Each row is a point. Each copy is the shape, with its points in the same order, stretched, turned, moved and blurred by noise. Some copies are also mirrored. Which?

Shape (8 x 2):
4.1, 3.9
6.6, 5.9
-1.5, -3.3
3.0, 2.8
2.1, 1.1
1.3, -1.0
-3.2, -10.3
-5.4, -2.6
Copy 1 (8 x 2):
-5.6, -1.6
-7.8, -3.6
1.3, 1.6
-4.3, -0.9
-2.7, -0.6
-1.4, -0.2
7.0, 1.0
2.0, 6.2
Copy 1 is: mirrored
Copy 2 (8 x 2):
-4.1, 1.4
-6.4, 2.4
4.6, -1.5
-2.6, 1.2
-0.4, 0.7
0.5, -1.1
8.8, -6.7
7.3, 1.2
Copy 2 is: mirrored
Copy 3 (8 x 2):
7.3, 1.5
11.1, 1.8
-3.1, -1.9
5.0, 1.4
3.1, 0.6
1.1, -1.5
-8.5, -6.9
-7.0, 1.6
Copy 3 is: only turned

Shape:
0.7, 1.7, 4.9
0.6, 1.3, 4.3
0.2, 6.1, -0.8
-6.5, -3.3, -3.3
-1.5, 8.8, -1.6
-1.7, 0.9, 2.5
-1.9, -2.0, 6.5
5.5, -2.7, -1.9
Copy 1:
5.3, 0.0, 2.8
4.4, -0.2, 2.4
3.8, 1.9, -5.2
-10.1, 1.5, 2.1
4.3, 4.0, -7.1
1.1, 0.9, 2.1
1.9, 0.0, 7.9
-0.9, -5.0, -2.4
Copy 1 is: only turned
Copy 2, 8 rows:
-1.9, 5.4, 2.4
-2.3, 4.6, 2.5
4.3, 2.7, -1.7
2.6, -6.9, 6.5
8.1, 2.9, -1.4
0.0, 2.3, 3.5
-4.0, 3.4, 7.4
-6.9, -1.6, -3.6
Copy 2 is: mirrored
Copy 3 (8 x 3):
0.9, 2.2, 8.1
1.1, 2.0, 7.2
5.9, 2.0, 6.2
-2.5, -5.2, -5.6
8.3, 0.6, 7.1
0.7, -0.7, 4.7
-2.7, -0.2, 6.0
-1.0, 5.7, -0.8
Copy 3 is: mirrored
Copy 4 (8 x 3):
-4.7, 4.5, -0.7
-5.3, 3.7, -0.2
-1.7, 1.8, -10.0
8.0, -3.2, 0.4
-0.3, 3.7, -13.5
-2.3, 2.3, -1.5
-3.9, 5.1, 4.3
-4.5, -7.7, 0.5
Copy 4 is: mirrored

Shape:
-4.4, 0.8, -2.5, 3.4
5.6, 8.0, 0.3, -4.2
1.3, 2.3, 4.3, 2.0
7.7, 5.0, 7.4, 1.2
-1.9, -1.9, -6.2, 4.4
-5.6, -2.1, -2.0, 0.1
6.5, -0.5, 5.4, -2.9
-6.5, 1.5, -0.7, 1.5
-6.3, -5.2, 1.9, -7.5
-6.0, -1.9, -2.1, -2.6
Copy 1 (10 x 4):
1.4, 5.4, -2.9, 2.1
-3.4, 2.6, -0.3, -11.5
-4.0, 4.9, 5.4, -2.0
-6.1, 5.2, 11.9, -8.0
7.8, 4.1, -1.3, 0.2
0.4, 1.5, -4.1, 3.8
-3.6, -1.8, 9.4, -5.6
-2.0, 4.8, -5.1, 3.1
-5.6, -6.4, -5.8, 6.3
-0.7, -1.2, -6.8, 3.5
Copy 1 is: only turned
Copy 2 (10 x 4):
0.3, 4.7, 4.0, -4.9
6.1, -3.6, -0.8, 0.3
1.9, 4.3, -2.6, -0.5
3.8, 1.0, -5.6, 0.6
-1.0, 1.6, 2.1, -6.9
-2.4, 3.6, 5.0, -2.2
1.4, -1.4, -4.5, 2.6
0.8, 6.3, 4.3, -2.9
-4.0, 1.7, 4.8, 4.0
-1.9, 3.3, 5.4, -1.4
Copy 2 is: only turned

Shape:
-2.9, 1.5, -0.5, 10.9, 0.4, -3.2
1.4, 5.9, 0.2, -2.3, -5.9, 5.1
0.4, 5.0, 2.8, 0.6, -3.2, -2.7
-1.4, 0.0, 8.2, 2.2, -0.8, -3.6
-4.1, 2.2, -5.4, -0.2, -7.6, -0.5
1.5, -0.5, -0.5, 1.5, 3.4, -4.8
-3.6, 0.6, -9.0, 1.9, -2.3, 6.2
-5.2, 1.3, 2.7, -7.1, 0.9, 2.6
3.0, 0.0, -4.7, 2.5, -8.1, -0.9
Copy 1, 9 rows:
-12.5, -7.7, -4.4, -1.9, -0.8, -0.4
-2.0, 4.6, 2.5, 7.4, 1.5, -3.8
-2.5, -2.9, -1.3, 4.6, -3.3, -5.9
-1.5, -7.1, -0.2, 0.2, -7.1, 0.3
-3.0, 5.8, -2.6, -1.3, 1.0, -7.5
-0.8, -8.2, -3.1, -2.2, 0.4, -1.4
-7.0, 5.2, 1.0, -0.9, 7.5, -1.3
0.7, 1.2, 7.6, 0.4, -0.2, -3.6
-0.7, 3.3, -6.9, 0.5, 1.0, -2.0
Copy 1 is: only turned
Copy 2 (9 x 6):
-6.2, -3.4, 4.0, -6.2, -1.2, 0.6
8.3, -2.4, 2.4, 1.3, 5.5, 3.3
1.6, -0.2, 2.8, -0.6, 5.8, -3.3
-1.2, 6.9, 1.5, -4.0, 1.0, -6.3
4.1, -10.1, -3.7, -1.0, 2.8, 2.7
-4.6, 0.0, 0.4, 2.0, 2.4, -1.7
1.5, -10.3, -2.9, -0.1, 0.5, 11.6
1.4, 5.7, -7.2, -1.0, 5.2, 4.3
5.9, -10.7, 3.1, 2.2, -0.1, -1.6
Copy 2 is: mirrored
Copy 3 (9 x 6):
11.9, -0.9, -5.3, -3.9, 2.7, -0.1
-8.2, 5.1, 0.0, -6.8, -0.4, 7.3
0.4, -0.2, -0.5, -8.3, 4.7, 4.9
3.6, -6.5, -1.9, -3.8, 5.0, 2.2
-1.9, 1.1, -4.1, -8.5, -2.2, 0.0
3.0, -0.8, 2.7, -2.6, 2.5, -1.8
-3.7, 5.6, -4.8, -2.7, -5.2, -2.7
-10.6, -2.3, -4.9, 0.4, 3.0, -1.0
1.1, 2.0, 1.8, -8.7, -5.5, 2.2
Copy 3 is: mirrored

Shape (9 x 6):
6.6, 4.0, 6.2, 9.5, 1.3, 0.2
-3.7, 3.1, 3.8, -1.4, -2.7, -0.8
0.2, -5.3, 0.9, -3.7, 3.8, -0.2
-0.9, -10.0, 3.5, -0.8, 3.7, 3.1
3.9, 0.2, -2.9, 0.4, 2.1, 4.8
1.0, -7.3, 0.8, 8.2, -2.3, -4.8
6.5, -3.2, 4.8, -1.9, 4.1, 3.3
-0.1, 2.1, -2.8, 0.6, -8.9, 3.8
-5.0, 2.0, -3.1, -3.1, 1.9, 1.9
Copy 1, 9 rows:
-2.9, 9.7, 0.9, 0.8, -3.6, 1.0
4.3, 3.4, -2.2, 2.2, 3.7, 5.3
2.3, -5.5, 4.8, -2.4, 1.0, 3.7
4.8, -3.5, 11.1, -1.0, -1.6, 5.8
3.7, -0.8, 3.8, -5.3, -0.4, -2.0
-2.8, -0.1, 4.8, 8.3, -1.8, -3.0
0.8, 0.9, 10.6, -6.2, 0.3, 4.8
7.3, 4.5, 3.5, 0.8, 5.8, -2.8
7.3, -3.9, -5.1, -1.7, 1.0, 1.5
Copy 1 is: mirrored
Copy 2 (9 x 6):
-8.0, 5.3, 8.6, -4.3, -3.3, 0.2
0.8, -2.9, 1.3, -5.9, 0.1, 3.2
-1.2, -0.5, -3.3, -2.5, 2.3, -6.6
-2.5, 1.3, 1.0, 2.7, 3.8, -8.0
-5.9, 0.0, -5.3, 1.7, -1.5, -0.8
7.1, 8.3, 6.2, 2.3, -2.5, -7.5
-10.7, 3.0, -1.0, -4.0, 3.8, -3.9
0.4, 1.7, -3.9, 2.0, -1.2, 8.4
1.6, -7.2, -5.6, -0.1, -2.5, 0.0
Copy 2 is: only turned
Copy 3, 9 rows:
-6.0, 5.4, -6.3, -7.6, -6.4, -4.1
3.0, -1.4, 3.7, 1.2, -2.2, -5.4
-2.6, -5.8, -0.5, 5.9, -4.4, 2.1
-1.7, -8.5, -5.7, 5.0, -8.4, -1.0
0.0, 4.5, -4.6, -0.2, -1.2, 3.7
-5.7, -5.2, -6.0, -1.7, 0.4, -2.2
-6.4, 0.7, -2.6, 3.6, -9.7, -0.1
4.0, 6.4, -0.6, 1.7, 5.9, -4.8
6.3, -4.1, 0.7, 1.9, 1.5, 1.8
Copy 3 is: only turned
